Each row is a point. The window is the flat piece filled in between its corners: a triangle in 3 columns, a solid with four corners in 4, and so on. A path goes straight from each point to the next, and from the last back to the first. After which points does the path pass through the window?
In the rows, 128 means zero.

Window (4 x 4):
81,168,112,127
79,121,99,121
170,90,150,157
104,135,227,115
Path:
(1): 110,117,195,144
(2): 43,170,111,130
(3): 93,195,107,65
(4): 107,132,121,78
(5): 70,118,122,156
(6): 29,157,144,158
(7): 96,159,115,61
(8): 132,135,199,74
(9): 76,128,185,153
(10): 93,107,91,190
(11): 143,116,97,113
(12): 120,142,205,58
(13): 90,128,220,169
(14): 82,161,165,148
(15): 111,171,144,98
(16): 138,126,189,110
Through the window after points: 4, 8, 12, 16

Window (8 x 8):
139,98,74,175,76,153,65,146
95,96,208,76,135,249,161,103
145,174,174,109,141,169,110,148
170,101,159,189,107,94,75,147
118,126,92,116,63,176,210,140
63,150,104,123,123,122,194,153
118,101,86,97,81,89,146,140
200,114,187,154,216,159,70,134
Path:
(1): 137,147,138,157,131,189,103,84
(2): 155,114,160,143,138,165,103,201
(3): 144,105,147,132,130,176,131,173
(4): 139,152,141,166,131,145,121,62
(5): 146,143,126,153,114,114,104,57
(6): 156,86,160,154,112,126,97,223
(7): 146,102,172,126,139,166,85,175
(8): 164,135,170,162,178,147,100,44
(9): 158,135,166,152,167,133,91,75
(10): 170,94,170,135,170,180,107,193
(11): 122,84,136,117,85,205,134,218
(12): 117,116,146,118,116,186,141,100
Through the window after points: 5, 9, 11

Window (9 x 9):
114,125,109,59,138,65,163,103,160
169,189,124,149,130,132,75,139,134
188,110,86,174,130,147,132,182,84
149,95,147,125,69,126,204,83,89
107,71,169,133,84,134,17,57,110
105,159,58,106,197,156,217,61,190
202,183,89,75,216,183,114,63,101
79,103,94,71,63,158,145,138,174
127,88,180,164,96,152,104,233,154
Path:
(1): 153,106,147,145,103,145,115,175,173
(2): 171,113,99,115,133,135,112,141,159
(3): 83,147,109,143,155,134,120,180,77
(4): 62,139,147,155,129,155,124,215,110
(5): 203,59,171,137,78,139,102,174,190
(6): 202,93,122,136,114,117,91,111,157
(7): 94,143,147,133,148,144,106,87,68
(8): 88,158,89,117,165,131,170,104,117
(9): 170,123,96,121,142,154,159,91,181
(10): 219,140,46,115,173,165,176,77,220
(11): 80,141,113,129,148,137,163,120,105
(12): 66,128,157,132,114,149,107,202,68
Through the window after points: 4, 8, 10, 12

Window (11 x 11):
130,126,138,154,181,188,122,135,215,134,37
128,136,97,107,80,215,222,82,79,168,87
11,112,107,59,49,141,139,140,183,54,179
173,121,132,85,82,160,154,101,159,139,116
144,157,161,49,107,177,211,122,60,171,60
131,98,96,162,202,126,125,171,199,176,91
132,154,109,145,187,129,106,81,149,164,56
72,98,85,89,54,163,86,181,141,17,166
143,127,176,129,121,169,211,92,86,121,115
110,147,121,182,107,115,115,164,194,138,71
85,149,65,79,77,132,162,165,184,10,156
Path:
(1): 124,70,63,128,117,103,157,146,161,94,29
(2): 100,157,130,122,98,198,131,127,162,110,163
(3): 106,165,131,130,101,174,127,156,159,118,133
(4): 128,55,125,104,147,98,163,97,150,69,61
(5): 132,84,115,114,103,122,143,79,133,118,41
(6): 115,158,113,124,141,177,150,121,150,147,100
(7): 63,212,132,94,83,222,156,148,131,151,157
(8): 113,82,107,84,90,138,179,108,128,98,88
(9): 99,94,114,99,76,131,201,84,110,119,71
(10): 139,162,122,102,87,208,164,118,124,134,121
(11): 130,164,116,125,117,176,153,149,145,159,100
(12): 114,93,149,116,92,94,154,99,140,102,49
Through the window after points: 5, 7, 11
